Every row gives one point. Each copy is the shape, with its points in the same order, turned, moved and blurred by noise. Is it also mirrored, or only turned?
In the rows, zero is written as 128.

Shape (8 x 3)
[[192 153 182]
 [125 118  91]
 [105 100  63]
 [118 125 199]
 [105 107  73]
 [180 170 180]
 [140 175 119]
 [192 149 162]]
Copy 1 (8 x 3)
[[202 133 106]
 [116 168 160]
 [ 72 167 189]
 [134  89  89]
 [ 74 169 178]
 [200 145  90]
 [131 186 110]
 [197 143 122]]
Copy 1 is: mirrored
Copy 2 (8 x 3)
[[193 147 185]
 [110 125  89]
 [ 88 118  63]
 [111 126 200]
 [ 84 123  83]
 [182 167 185]
 [130 185 125]
 [189 150 158]]
Copy 2 is: only turned

Shape (9 x 3)
[[145 145  86]
 [185 162 141]
 [ 64 136 152]
 [190 141 134]
 [176 156 162]
 [185 163 153]
 [166   7 154]
 [105 105 168]
 [143 126 166]]
Copy 1 (9 x 3)
[[113 160  73]
 [164 162 114]
 [ 49 165 152]
 [162 137 107]
 [161 155 138]
 [167 162 128]
 [105  15 131]
 [ 78 124 158]
 [123 134 149]]
Copy 1 is: only turned
Copy 2 (9 x 3)
[[ 96 154  89]
 [107 191 156]
 [184  86 116]
 [104 186 158]
 [134 181 165]
 [128 196 160]
 [ 42  57 215]
 [140 103 165]
 [145 133 165]]
Copy 2 is: mirrored
Copy 3 (9 x 3)
[[ 87 120  81]
 [ 83  92 153]
 [133 188 144]
 [ 96  77 137]
 [ 89  88 166]
 [ 74  99 162]
 [225  67 131]
 [159 151 161]
 [131 117 166]]
Copy 3 is: mirrored

Shape (9 x 4)
[[189 153  84 131]
 [136 101  93 182]
 [  7 113 163 158]
 [144 127  91  67]
 [190 122 163 100]
 [ 76  84 235 130]
 [178 111 114 132]
 [120  93 111 113]
 [105 134 132 140]]
Copy 1 (9 x 4)
[[190 157  81  82]
 [197 115 130 144]
 [ 90 141 224 195]
 [140 134 135  43]
 [115 123  57  94]
 [ 36 100 135 185]
 [162 116  93 100]
 [140 108 147 100]
 [136 147 146 134]]
Copy 1 is: mirrored
Copy 2 (9 x 4)
[[154 189  88 108]
 [149 122  81 168]
 [ 52  76 175 210]
 [ 95 150 102  69]
 [169 142 151  75]
 [122  52 225 148]
 [164 138 103 107]
 [108 106 108 117]
 [109 133 138 153]]
Copy 2 is: only turned
Copy 3 (9 x 4)
[[196 155 107 156]
 [157  95  79 117]
 [ 27 126 115  57]
 [119 152 128 208]
 [171 123 204 164]
 [ 56  91 204  76]
 [173 109 141 158]
 [109 103 115 160]
 [121 133 128 107]]
Copy 3 is: mirrored

Shape (7 x 4)
[[ 63 144 183 107]
 [149 122 130  96]
 [104 117  65 198]
 [152 125 126 166]
 [127 244 144 129]
 [115  88  90 128]
 [ 95 143 187 114]]
Copy 1 (7 x 4)
[[ 77  43 130 107]
 [163 120 143 104]
 [ 81 205 138 149]
 [139 131 169 147]
 [129  58 101 214]
 [121 164 135  82]
 [102  55 146 105]]
Copy 1 is: mirrored
Copy 2 (7 x 4)
[[ 53  83 197 122]
 [111 129 131  99]
 [128 115 117 230]
 [150 132 154 157]
 [ 59 207 216 142]
 [107 100  96 155]
 [ 70 100 197 115]]
Copy 2 is: only turned
Copy 3 (7 x 4)
[[ 76 128 169  81]
 [125 157 128 152]
 [197  55 133 108]
 [171 111 175 154]
 [181 203 178  60]
 [138 100 107 145]
 [ 98 148 181 101]]
Copy 3 is: mirrored
Copy 4 (7 x 4)
[[ 51 147 138 109]
 [144 102 109 101]
 [119 135  56 211]
 [156 115 115 173]
 [157 229 128 114]
 [116  76  63 152]
 [ 83 135 154  95]]
Copy 4 is: only turned

Shape (11 x 6)
[[ 91  69  82 146  83  89]
 [157 194 110 152  89 177]
 [170 132 111  77 109 117]
 [ 73 107 100 174 136  51]
 [134 164 145  64 167 173]
 [124 132 205 107 109  50]
 [116  80 181  80  72 111]
 [130  75 104 130 172 152]
 [100  83 145  71 143 134]
 [ 87 164 137  95 138 155]
 [181  64 144 149 151 126]]
Copy 1 (11 x 6)
[[109  48  88 106  67  89]
 [147 185  84 167  88 157]
 [156 149 132  85 112 109]
 [ 87  71  64 134 117  44]
 [126 160 162 121 180 161]
 [ 92 144 182 133 107  23]
 [119 100 197 103  67 101]
 [152  58 118 128 150 132]
 [109  75 171  93 136 128]
 [ 81 139 135 130 139 161]
 [194  78 142 156 130  82]]
Copy 1 is: only turned
Copy 2 (11 x 6)
[[ 89  42  65 112 132  83]
 [125 176 101 139  58 131]
 [171  90  96 134 111 169]
 [110  68  98 152 182  48]
 [143 149 141 127 142 207]
 [144  39 154 208 135 133]
 [108   7 128 131 102 170]
 [139  90 125  64 162 114]
 [121  57 130 103 169 176]
 [103 141 123 141 150 178]
 [170  56 161  69 118 102]]
Copy 2 is: mirrored

Shape (11 x 8)
[[129 238  94  93 127 141  97 131]
 [147 111 105 100 121 172 174  98]
 [105 111 124 147 157 139 154 160]
 [ 62 136 177 103 147 132 230 181]
 [ 88  69 129 162 105 133 153 170]
 [172 157 109 127  80  61 213  39]
 [135 135 201 135  96 213 100 183]
 [ 87 186 107 146  47 105 164 137]
 [113  84 147 115 147 162 111  87]
 [135 162 103 137 157 129 147 121]
 [220 129 101  70  92  67  74 153]]
Copy 1 (11 x 8)
[[144 197 108  68 121 164  57 176]
 [132 131 139  73 103 156 155  79]
 [140 107 107 116 151 128 161 142]
 [121 115  90  46 141 125 234 200]
 [120  54 124 133 122 119 176 143]
 [ 88 227 159 120  50  99 185  93]
 [145  72 201  71 169 187 131 183]
 [ 76 143 124 118  55 142 134 196]
 [103 100 138  73 171 123 126  76]
 [139 174 107 117 139 146 140 130]
 [200 158 195 110  83  63  65 136]]
Copy 1 is: only turned
Copy 2 (11 x 8)
[[148 164  47  50 180 110 125  93]
 [143 107  98 148 174 173 190 142]
 [ 68 109 115 134 171 147 117 141]
 [ 38 155 154 102 194 137 162 196]
 [ 55 101 128 157 112 140 134 170]
 [151 147 157 163 173  52 242  66]
 [117 168 133  91  98 224  90 150]
 [ 92 171  78 118 113  72 169 124]
 [166 107 123 158 164 163 106 152]
 [112 126  90 133 188 133 145  98]
 [171  73 128  30 115 133 148  53]]
Copy 2 is: mirrored
Copy 3 (11 x 8)
[[167 190 142  91  71 169 137 174]
 [161  94  80 144  95 153 173  97]
 [139  84 131 147 128 107 144 151]
 [127  21 169  87  95  76 199 153]
 [ 80  57 120 170 130 106 138 145]
 [135 175  70 128  55  56 221  63]
 [114  96 212 166 125 204 134 129]
 [ 65 154 125 118  53 110 186 172]
 [151  85 121 159  86 126  99  95]
 [174 146 113 132 100 105 151 161]
 [108 209 100  75 190 157 125  73]]
Copy 3 is: mirrored

Shape (12 x 8)
[[138 148 147 105 140 142 147  89]
 [121 137 104 130 124 131 148 146]
 [124 137 167 133 144 146 151 151]
 [139 124 149 111  72 120 156 155]
 [141 146 112 104 144 113 137  74]
 [123  49 116 158 107 122 130 146]
 [125  59 110 106 137  92 161 124]
 [217 105 101 110  68 104 164 113]
 [139 121 137 133 161 124 137 149]
 [121 120 181 158 149  93 152 139]
 [124 145 141 125 152 123 202  71]
 [127 152 106 144   7  89 149 144]]
Copy 1 (12 x 8)
[[152 120 128 110 127 138 163  89]
 [125 118 107 137 115 142 159 157]
 [136 119 152 153 150 150 172 132]
 [151 101 169 119 107 115 173 172]
 [141 128  99  96 116 114 145  93]
 [ 84  73 143 171  96 100 127 156]
 [ 77  75 118 115 130  82 148 142]
 [190  63 114 114  87  55 157 152]
 [127 111 122 152 159 130 143 135]
 [111 141 158 164 163 103 170 127]
 [126 126 108 116 131 114 215  78]
 [162 148 154 121  37  90 177 208]]
Copy 1 is: only turned
Copy 2 (12 x 8)
[[160 150 142 106 118 119 125  94]
 [126 152 110 140 128 141 140 144]
 [142 154 158 136  83 111 120 140]
 [175 131 151 140 104 150 182 154]
 [148 134 124  99 151 117 128  78]
 [122  62 115 175 106 141 144 145]
 [119  74  79 119 102 113 161 121]
 [218 113  75 147 133 153 194 105]
 [139 136 116 141 118 101 118 142]
 [135 125 152 155  94  66 148 131]
 [140 161 128 108  88 104 147  51]
 [153 140 151 167 161 176 238 134]]
Copy 2 is: mirrored
Copy 3 (12 x 8)
[[137 150 125 108 135 166 158 101]
 [108 135 109 131 135 133 130 150]
 [129 154 169 146 150 149 143 140]
 [109 151 149 139  80 116 158 149]
 [144 133  98  97 133 150 137  84]
 [101  62 142 173 118 110 139 134]
 [129  65 140 109 131  88 151 122]
 [177 109  85 129  44 115 163 146]
 [147 123 152 137 149 140 116 139]
 [149 139 179 167 149 109 129 107]
 [158 156 116 120 171 131 189  96]
 [ 84 171  89 164  44  80 144 140]]
Copy 3 is: only turned

Shape (12 x 9)
[[144 180  66 181 126  98 153 146 127]
 [137 131 154 155 135 156 110 103 154]
 [156 113 122 137 168 106  63  91 156]
 [147 199  59 157 127  63 155  96 165]
 [175  93  94 123 169 153 130  79 146]
 [158 117 100 128 132 145 103  75 107]
 [105 123 124 107 125 124 133 135  99]
 [136 104 121 119 105 125 149 140 121]
 [110 130 137  85 120 155 106 144 116]
 [166 112 137 107 109 149 105 125 131]
 [151 103 139 110 115 137 162 112  81]
 [141 145 144  82 132 126 146 159  85]]
Copy 1 (12 x 9)
[[124 131  82 219 122 112 151 139 146]
 [146 161 146 131 158 162 129 106 144]
 [148 137 112 110 204 111 109 100 159]
 [116 139  56 200 139  89 192  89 153]
 [175 117  78  97 174 162 143 124 130]
 [171 127  97 130 166 140 113 101  95]
 [109 139 124 122 112 119 111 131  95]
 [140 113 128 123  97 127 129 130 118]
 [122 168 125 103 103 132  84 119 109]
 [177 144 129 107 117 131 103 111 130]
 [162 124 135 112 110 127 138 144  72]
 [138 173 120 113  89  98 119 162  94]]
Copy 1 is: only turned
Copy 2 (12 x 9)
[[153 217 109 152 156 158  95 122 125]
 [149 115 159 126 167 103 131 110 149]
 [173 121 157  92 131  98  62  96 164]
 [135 249 123 144 114 134  87 111 175]
 [194 124 116  81 137 138 125  62 171]
 [169 119 100 120 129  96 107  69 142]
 [121 131 106 100 122 118 128 124  99]
 [147 127 123 120 106 152 149 126 110]
 [134 109 112  91 129  92 140 149 110]
 [185 113 138 118 117 106 141 117 122]
 [140 123 113 108 115 133 169  72  88]
 [140 159 120  79 119 108 156 126  65]]
Copy 2 is: mirrored
Copy 3 (12 x 9)
[[159 129  75 186 180 116 162 146 136]
 [132 109 131 112 104 133 147  92 152]
 [129  61 121  97 166 116 155  73 118]
 [127 135  31 144 192  95 197 131 146]
 [144 122 108  80 177 151 107  74 154]
 [160 117  95  88 149 141 107  98  95]
 [117 147 140 114 138 130 118 163 112]
 [134 147 131 113 142  96 107 138 140]
 [119 118 150  86 126 134 122 176 126]
 [163 106 145  81 134 104 125 131 140]
 [153 181 144 102 130 109 101 129 110]
 [143 164 166 100 157 117 147 190 120]]
Copy 3 is: mirrored
Copy 4 (12 x 9)
[[162 190  80 163 105 103 130 159 141]
 [143 132 101 121 190 130 137 107 101]
 [186 107  88  94 158  86 124  78 118]
 [163 210  62 139 101  55 175 131 138]
 [164  97  83 120 146 137 176  79 158]
 [158 121 104 141 126 135 145  60 121]
 [101 120 141 138 120 111 120 113 125]
 [124 121 139 127 115 135 152 136 118]
 [ 95 131 151 108 143 132 105  96 129]
 [150 128 146 101 144 148 141  97 117]
 [126 107 163 162 127 141 166 106 125]
 [112 139 187 143 132 113 127 119 156]]
Copy 4 is: mirrored

Shape (12 x 9)
[[111  63 107 156 112 146 137  47 149]
 [216 132 152  78 175  99  79 140 203]
 [128 207 127 217 129 120 115 173 176]
 [147 104  62 103 128 104 151  28 161]
 [151  83 116 140 165  56 127 106  89]
 [158  69  74 146 154 101 196 108 157]
 [ 83 104 115 153 118 114 128  81 210]
 [157 164 164 120 237 120  97 148 145]
 [113 102  79 144  83 126 152 140 156]
 [156 209 180 206 133 167 100 179 168]
 [155 111 148 121 135  77 177  88 153]
 [130 139 119  82 127 103 180 118 142]]
Copy 1 (12 x 9)
[[105  85 113 155 102 138  65  76  60]
 [196  82  70 115  65  39  97 191 151]
 [102 145  63 141 152 140 158 158 198]
 [ 96  67  85  77  62 102  86  81  60]
 [138  40 132 104 155  87 133 143  68]
 [137  19  82 128  88 134 148  87  85]
 [ 82  72  86 143  96 150  54 119 132]
 [221 106 109  83 129 116 113 186 160]
 [ 74  80 112 167  74 137 145 122 111]
 [157 184  81 171 150 119 143 151 210]
 [133  45 120 110 110  78 108  86 133]
 [122  67 146  95  66 100 136 105 143]]
Copy 1 is: only turned
Copy 2 (12 x 9)
[[168  69 104 123 109 237 128 136 113]
 [191 181 159  88  89 122  90 127 230]
 [ 67 184  87 196 105 131 100 162 156]
 [199 119 110  75 108 210 183 167 111]
 [167 124 105  97 115 131 144  61 106]
 [202 105  69 133 168 152 168 135 135]
 [104 100 102 116 133 228 143 155 166]
 [153 222 117 101 140 130  43 103 155]
 [125  65 101 138 127 145 136 176 132]
 [ 93 186 127 222  99 140  43 158 156]
 [173 136 154 128 146 166 169 118 140]
 [158 131 158 104 164 135 150 164 119]]
Copy 2 is: only turned
Copy 3 (12 x 9)
[[120  30 116 176 120 110 126 109 119]
 [216 171 147 145  68  64 151 158 206]
 [ 85 215  87 216 150  81 171 158 138]
 [135  71 108 155  70  97  89  54 159]
 [149 130 142 151  43 112 143 101  70]
 [157 101  76 169  73 148 169  68 130]
 [ 86  75  92 213  92 102 123 149 167]
 [205 210 177 208 104 118 126 151 141]
 [ 88 105  66 133 118 132 151 137 137]
 [117 216 133 208 198  73 183 181 150]
 [125 116 156 171  62 121 169  87 157]
 [107 138 142 137  83 158 132 104 172]]
Copy 3 is: mirrored
Copy 4 (12 x 9)
[[107 113  85 146  82 183  79 111  83]
 [180  66 137  96 122  71 131  45 189]
 [123 228 185 155 124 110 158  59 148]
 [108 108  25  96 109 137 112  89  91]
 [122  73 128 140 103 100 161  85  43]
 [121 109  49 192  91 102 142  84  95]
 [ 62 137 110 136  81 151  95  86 144]
 [144  82 177 147 195 106 156  46 151]
 [114 162  97 156  74 113 131 149 120]
 [177 209 215 156 134 147 153  59 176]
 [118  92  90 137  83 141 182  66 120]
 [116 109  81 130 119 130 191 122 141]]
Copy 4 is: only turned

Shape (17 x 11)
[[175  78  85 114 156 107  87 114 113 104 127]
 [ 96  77  83  72 126 134 131 190 143 138 156]
 [ 96 111 150 100 171  75 161  54 121 131 134]
 [135  70 111  78 160 169  41 142 116 150 205]
 [127 140  89 181 161 105 191  50  97 191 120]
 [137 123 116  90 159 161  82 134 144 132 172]
 [140  72 151  99 164  97 144 154  50 120 199]
 [128 149 151 142 184 107 208  98 100 162  75]
 [106  88 121 127 109 204  80 159 131  88 172]
 [119  80 124 129 168 125 189  49  55 153  79]
 [149 101 119 128 194 130 122 139 111 146 176]
 [114 130  88 108  65 139 154 109 127 162 156]
 [188  59 170 106 133 121 122 126 114 160 123]
 [137  50 163 128 178 115 150  95 120 166 162]
 [ 98 184 121 189  97  83 145  63 100 165  82]
 [ 42 159  73 241 103  88 122  76 143 191  65]
 [ 54 183  88 175  99 113  94  83  93 217  50]]
Copy 1 (17 x 11)
[[154 144 105 153 209 109  86 141 130 122 115]
 [109  86  89  82 158 148 114 211  99 158 129]
 [156 138 127 161 106  89 152 174  81  85  77]
 [167 114 137 141 216 204  80 176  49 162 127]
 [113 161 121 200  90 101 194  99 121 160 125]
 [148 121 142 125 172 202 104 177 107 133 104]
 [164 139 152 106 190  93 144 192  73 121 173]
 [ 76 167 161 130  99  74 186 137 123 128  85]
 [134  75 136 102 169 212  77 131  94 104 162]
 [101 156 117 132 124  58 179  81  67 115 117]
 [119 145 149 144 199 143 151 184 103 130 129]
 [163 110  94 115  87 155 126 137 122 163 146]
 [162  91 178 105 197  98 130 128  99 154  94]
 [149  93 161 147 185 115 185 151  69 132 113]
 [123 133 157 197  41  89 111  92 142 126 116]
 [ 53  78 117 248  35 103  99  90 139 152 134]
 [ 60 126 146 203  28 103  62  97  90 190 114]]
Copy 1 is: mirrored
Copy 2 (17 x 11)
[[158  99 103 144 181 106  67 115 156  82 111]
 [130 111  50 114 149 108 101 131 195 168 182]
 [ 66  79 112  81 150 118 129  62 161 103  64]
 [133 134  82 143 145 169   7 102 154 163 158]
 [ 73  78 111 150 186 145 197  98  89 114  64]
 [128 165  97 135 131 151  62 101 151 132 146]
 [115  75 120  45 204 130  62 123 122 146 160]
 [ 95 124 117  73 184 133 200 123 144 112  48]
 [125 125 112 132  87 161  51 182 174 128 178]
 [ 89  61  90  92 193 176 159 127 153  93  31]
 [106 130 121 133 202 140  92 113 140 145 133]
 [133  85  62 138 109 145 163  99 129 144 148]
 [176  80 145  99 162 122  92 102 158 165  83]
 [ 94  77 152 107 181 156 105  90 164 166  86]
 [ 79  86 105 132  98  85 200 141  76 101  47]
 [ 35  87  88 207  85  63 200 164 103 105  47]
 [ 85 122  40 163  86  92 177 168  82 133  13]]
Copy 2 is: only turned
Copy 3 (17 x 11)
[[116 115  78 149 109  89  73  97 112 136 152]
 [122 140 115 130 127 134  93 186  92 129 227]
 [ 87 135 125  94 198 110 161  80 135 154 141]
 [108 112 103 147 165 156  15 126  67 196 194]
 [151 164  71 152 164 124 208  91 150 189  93]
 [127 111  86 117 162 154  51 130  92 154 158]
 [109  68 144 178 186  86 126 125  75 157 193]
 [156 143 116 133 193 100 194 117 120 122  77]
 [103  88 101 176 125 194  56 166 126 114 163]
 [136 162 138 172 175 125 199  46 113 125 127]
 [132 116  95 165 197 104  86 135 111 178 139]
 [156 117  79 120 121 185 161 143 118 158 172]
 [167  95 166 142 129 109 100  77 101 148 151]
 [139 129 162 152 201 117 118  97 135 183 153]
 [118 136  83 113 110 156 219 115 134 167  36]
 [103 211  79 131  68 160 205 161 186 186  41]
 [117 210  86 109  80 195 196 148  91 181  44]]
Copy 3 is: mirrored
Copy 4 (17 x 11)
[[164  91 110 147 164  91 136 132  50 124 136]
 [100  69 119  57 152 157 115 134 106 111 117]
 [128 110 171 149 111  89 181  43  80 123 133]
 [110 115  99  98 184 168  87 113  56 194 176]
 [190  91 129 180  82 138 185  35 124 149  79]
 [ 98 127  89 128 165 142 131 126 101 132 165]
 [159 102 202 112 171 180 146 136  65 173 133]
 [133 118 169 186 114 127 235  76 143 125  65]
 [ 94 110 125 137 161 187  58 139 100 108 166]
 [156  97 161 193 119 153 195  35  36 103  60]
 [152 100 127 121 167 140 156  97 113 169 136]
 [127  97 113 119  46 160 128 119 109 109 129]
 [100  54 150 163 152 127 159 140  59 169 118]
 [132  65 173 155 163 133 160  60  84 169 133]
 [152 158 140 198  34  84 140  65 130 115  65]
 [145 135 124 168  50  60  76  25 163 107  30]
 [112 178  91 154  41  79 102  49 110 129  14]]
Copy 4 is: mirrored

Shape (17 x 12)
[[128 153  80 124 177 191 136 165  67  65  86 105]
 [144 150 158 138 212 195  73 149 109 115 227 170]
 [159 164 186 107 175 188 167 127 148 169 216 132]
 [ 86 154  58 128 138 134 153 138 115  84 217 131]
 [119 157 137 162 150  66 192 147 141 118  37 102]
 [109  92 105  76 176 161 145  57 102  84 159  32]
 [ 78 107 160 160 113 144 138  70  95 149 154  84]
 [208 104  68  89 205 100 127  79 150 164 229  99]
 [115 109 102 131 110 131 117 175 143 126 165  90]
 [219  82 129 100 157 136 117 132  90 116 150 150]
 [ 79 136 173 103  70 123  64 116 157 135 117  92]
 [183 145  46 153 101  98 130 124 103 120 132  99]
 [175 125 101 123 105 115 168 145 128 133  43 192]
 [ 60 150 104 107 189  74 164 152 124 116 129 197]
 [107 172 147 138 107 110  68  56  89 110 110  98]
 [ 46 165 152 184 137 113  81  72 184 111 111 177]
 [147 118  91  94 161 127 152 163 162 239 168  90]]
Copy 1 (17 x 12)
[[106 163 102  86 168 167 145 216  81  76  68 116]
 [147 146 148 122 185 191  87 143  50  50 225 119]
 [152 145 199 113 189 139 159 108 125  83 213  88]
 [ 85 182  74  89 100 117 152 131  83  70 172 103]
 [157 124 104 160 137  74 190 206 172 117  66 168]
 [ 49 116 120 112 166 114 104  99 132  60  72  47]
 [156 110 112 160 139 100 127  87  85 122 106  63]
 [ 10 149 151 162 161 160 104 105 182 102 209 103]
 [146 155  86 105 108 141 118 158 153 119 153  73]
 [ 87  94 176 120 131 203 108 171 132 121 149 124]
 [213 135  99  99 126 123  78  87 157 134  89 111]
 [ 82 187 108 151  87 171 147 159 141 148 101 126]
 [135  95 118 102 128 178 199 186 150 172 101 187]
 [114 115  76  88 146  67 155 176  99  98 172 203]
 [156 153 126 154 121 124  87  86  94 120  53 150]
 [209 121  44 164 149 119 132  78 101  87 127 196]
 [102 170 123 117 191 116 138 150 197 178 200  79]]
Copy 1 is: mirrored
Copy 2 (17 x 12)
[[138 191 121 153 176 185 134 226  84 112  95  86]
 [167 132 205 128 230 137  75 107  69  99 173 115]
 [182 107 187 107 174 127 152  80 111 169 182  94]
 [107 167  77  95 188 151 100 148 137 103 180 143]
 [103 186 134 168 132  66 194 189 182 153  66 116]
 [115 133  79  60 145 129 129 142  84 117  97   7]
 [ 97 144 114 154  94 104 126  92 118  98 143  57]
 [171  64  75  60 204  83  83  92 108 179  98 114]
 [136 119 120 121 136 124  87 177 167 125 160 103]
 [198  78 138 121 156  97 115 170  66 112  99 141]
 [115 166 193  99  49  94  71 147 164 108 123  87]
 [174 161  54 138 134 108  89 166 144 149  93 150]
 [151 137 146 162  98 123 174 191 143 139  59 202]
 [ 40 150 155 116 192 106 161 173 132 131 123 188]
 [124 227 134 125  82  75  76 115  97 104  87  97]
 [ 61 200 197 130 129 104 115  82 180  61  87 139]
 [130  60 135 128 144 119 100 138 163 230 136 107]]
Copy 2 is: only turned
Copy 3 (17 x 12)
[[101 144  32 116 164 185  79 127  71 100  81 121]
 [156 154 177 123 168 223  34  90  38 151 192 116]
 [199 180 199 122 182 200 148 102  57 147 135  94]
 [ 66 175 107 139 163 134 111  96  99 116 202  89]
 [ 97 121 133 186 179 101 126 140 139 112  18 149]
 [ 87  81 112  58 147 164 137  68  86  61 137  32]
 [101 100 164 116  84 112 138  72  60 124 120 104]
 [183  82 137  82 226 170 141  40 166 122 191  89]
 [107 108 102 140 143 122 112 155 109 169 153  87]
 [199  90 119  74 181 168  84 129 102 102 146 166]
 [103 114 174  92  79 101  92 148 108 185  90  84]
 [143 125  58 133 152 101 112  88 161 141 131 138]
 [137 141  95 114 157 138 127 173 151 136  69 221]
 [ 30 159 157 135 221 134 100 122 113 111 128 177]
 [110 132 149  90  88 101  54  59 109 123  74 107]
 [ 34 142 213 146  82 164  72 100 151 154  93 151]
 [146  98 132 101 217 137 185 114 109 225 137 103]]
Copy 3 is: only turned
